Every row gives one point. The last column is the point's height on a tilted bowl or saddle (a function of degree 2), plus a little noise. Count its main directions that bend up, bend down and stay straight.

Points (11 x 3):
[[-36  56  -7]
 [-12 -89  33]
 [ 38   8 -66]
 [  0  52 -25]
 [-24  20 -65]
 [ 53 -37 -42]
 [ 57  14 -46]
 [ 38  36 -39]
 [-43   7 -62]
 [-29  66  12]
 [-46  52  -9]]
Directions: 2 up, 0 down, 0 straight

Points (10 x 3):
[[-61  46 -12]
 [ 16 -41  -7]
 [-28  60   7]
 [-47   6 -43]
 [ 41  28 -58]
 [ 10  37 -27]
 [ 42  73 -76]
 [-52  23 -32]
 [ 56  18 -71]
 [-38  52   1]]
Directions: 1 up, 1 down, 0 straight

Points:
[[  67   27   56   57]
 [  36  -10  -42   37]
 [   5  -16   41   21]
 [  71    4   27   48]
 [  22   19 -121  115]
 [  -8   -7    9   13]
 [ -15   15  -26   19]
 [  28   -7  -11   19]
 [  76    4   -5   55]
 [  27  -19  -16   22]
 [  -3  -27   48   28]
 [ -19   31    4   17]
 [  11    8   19   13]
 [ -17  -24  -30   25]
 [  20   52   37   31]
 [ -10  -38   48   34]]
Directions: 3 up, 0 down, 0 straight

Points (25 x 5):
[[-58  69  45 -21  35]
 [-58 -91 -39 -15  70]
 [-22  51  40  -9  27]
 [ 43  -3 -99 -45  76]
 [-73  71   9 -26  45]
 [-26 -13 -21  38   7]
 [-10   2  76  36  53]
 [  8 -31 -17 -77  12]
 [ -3 -84  -1  25  23]
 [-29   8  -6 -15  23]
 [  4 -23 -15  -9  20]
 [ 17  81  -1  16  51]
 [-73  13 -34  10  48]
 [ 14  20  15 -45   0]
 [-39  25 -48 -52  37]
 [-34  93  -9  71  68]
 [ 48 -64 -21 -18  39]
 [ -5  77 -52 -12  58]
 [-66  38  35  55  61]
 [  9 -20  59  19  37]
 [ -8 -57 -33 -64  42]
 [ 41 -19 -93  -4  45]
 [  6  34 -12 -50   7]
 [-14  49  38 -14  22]
 [-51  -8 -17 -43  30]]
Directions: 3 up, 1 down, 0 straight

Points:
[[ 11  37  -1  37  -7]
 [  3 -41  35  50   9]
 [-13  58  72  18  70]
 [-86 -20 -87  44 121]
 [-41  45  47   4  53]
 [-13 -55 -14 121  32]
 [ 33 -12 -34  71  48]
 [ 25  20 -16  13  -1]
 [ 39  17 -17  60  22]
 [-14  35  24 -16  18]
 [ -1 -34 -45 -60  22]
 [ 45 -25  39  56  35]
 [-80  45 -12  72  16]
 [ 22 -47  29  -2  14]
 [  6  12 -12 -39  -1]
 [ 18   2  18  39   3]
 [-20  38 -22   8  -3]
 [ 36 -39  31  33  22]
 [-35 -15  66  47  40]
 [ 52 -18  23  19  25]
 [ 20 -28 -54  26  47]
 [-17 -30  11  -4   7]
 [  3  64 -34 -52  -3]
 [ 41 -55  35  -7  25]
 [-39  79 -33 -18  13]]
Directions: 2 up, 0 down, 2 straight

Points, 43 rows:
[[  10   11  -24   56   12   18   12]
 [  11   27   61   71   24    1   30]
 [ -18    9   32  -72   66  -62   18]
 [  82    6    2  -61  -34   11   26]
 [ -59   -7    8  -30   32  -22    8]
 [  14   -4  -55    3   19   40    4]
 [  59   44   91   -3  -29   78   48]
 [  21  -29   -9   70    3   -8   30]
 [  52   46  -65   14   49  -57   34]
 [ -13   -7  -48  -31  -14  -21    6]
 [   8  -47  -11  -53  -59   10   33]
 [  68  -16  -28  -41   -6  -32   18]
 [ -88   -8  -17  -32   10   22   11]
 [  38  -75  -35   -3   -4   -2   34]
 [   0  -11    3  -32  -24  -79   35]
 [ -24    3   49  -62   -1   25   13]
 [ -36   98   74  -30    2   29   51]
 [  40  -44  -39   72  -15  -25   55]
 [ -25   27  -13    8  -18  -31    4]
 [ -72  -44  -18   67  -59   23   23]
 [  82   65    7  -56  -21   25   38]
 [ -18    1  -37  -25  -15 -121   91]
 [ -88  -69  -11   -7  -38 -100  121]
 [  32  -15  -42   28   63   12    4]
 [  21   60  -57  -22  -46    7   35]
 [  74   23  -15   -9   15   13    9]
 [ -75  -46  -28  -91   50   19   39]
 [ -76  -51   27   45   61   47   57]
 [ -39   20  -63  -44   11    6    1]
 [ -38  -26  -37    4  -17   -1    1]
 [  43   15   15  -32   58  -67   -4]
 [ -11   22   -7   38  -20   42    8]
 [  61   -6   13   30  -36   23   21]
 [  24   70   17  -68   21   -8   12]
 [  -4   31   71  -26  -11   25    3]
 [  61   13    5    4  -48  -57   27]
 [  21  -15   43   44    0  -14    9]
 [ -28   69   34  -58 -103   72   72]
 [ -40   29   22  -33   38    0    1]
 [ -19  -11   -8  -81   -8   24   20]
 [  34   32   12   28  -55  -14   11]
 [  16    2   -1  -10   -1   17   -8]
 [ -18  -10  -16  -21  -28  -22    3]]
Directions: 4 up, 0 down, 2 straight

Points (41 x 7):
[[ -62   90   18  -10   20   45   66]
 [ -24  -44   56   79  -26  -29   26]
 [ -23    3  -72  -96   10   56   79]
 [ -71   33   -8  -37  -50  -60   65]
 [ -79  -41  -27   17   26   22   16]
 [   6  -46   91   49    5    7   46]
 [  49   32  -24  -89  -50  -29   23]
 [ -14   32   24   -7    0  -16   -6]
 [  27    7   18  -21   57   26    4]
 [   7   54   66   27   30  -16   30]
 [  15    8   40   16  -27  -48    5]
 [ -89   33  -50    6  -25  -26   50]
 [ -80  -11   -8   12  -48   -9    6]
 [  72  100  -83   14  -26   -4   40]
 [  40  -27   95  -12  -79   13   69]
 [   0   83   67  -49   62  -36   77]
 [ -25  -16  -56   99   33   24   62]
 [  85  -13   13   -3  -70   -7    9]
 [  42  -31   -1   59   30   66   52]
 [  50  -74   14   -9   27   -2   33]
 [  61   24  -37   60   74  -84   88]
 [ -17   -5   -5   43   -4   44    1]
 [  46   32  -20   31  -18   53   11]
 [ -38   18  -47   33  -21   -7   10]
 [  25   28  -13  -34   -5  -75   18]
 [  10   -9    0   -2   -6   95   40]
 [   1   19   59   65   13  -30   28]
 [  32  -30   46  -34  -14   52   29]
 [  -4  -28   24   15   37   -2    0]
 [ -43   13    4    9    8   24   -8]
 [  54   20   20    0  -32   43    4]
 [ -42   17   55   18  -36   26    6]
 [  10  -57   12  -45  -51    1   24]
 [  41  -34   -6  -32  -44   20    3]
 [ -32  -23   37   22   -5 -114   78]
 [   7   51   32   21  -90   61   67]
 [  53   54  -60  -55   52   29    6]
 [  19  -37   14   23  -10  -67   21]
 [  39  -39  -23   37   45  -28   24]
 [ -21  -71   58  -75   48   33   91]
 [   4   46   53  -24  -42   -9   19]]
Directions: 5 up, 0 down, 1 straight
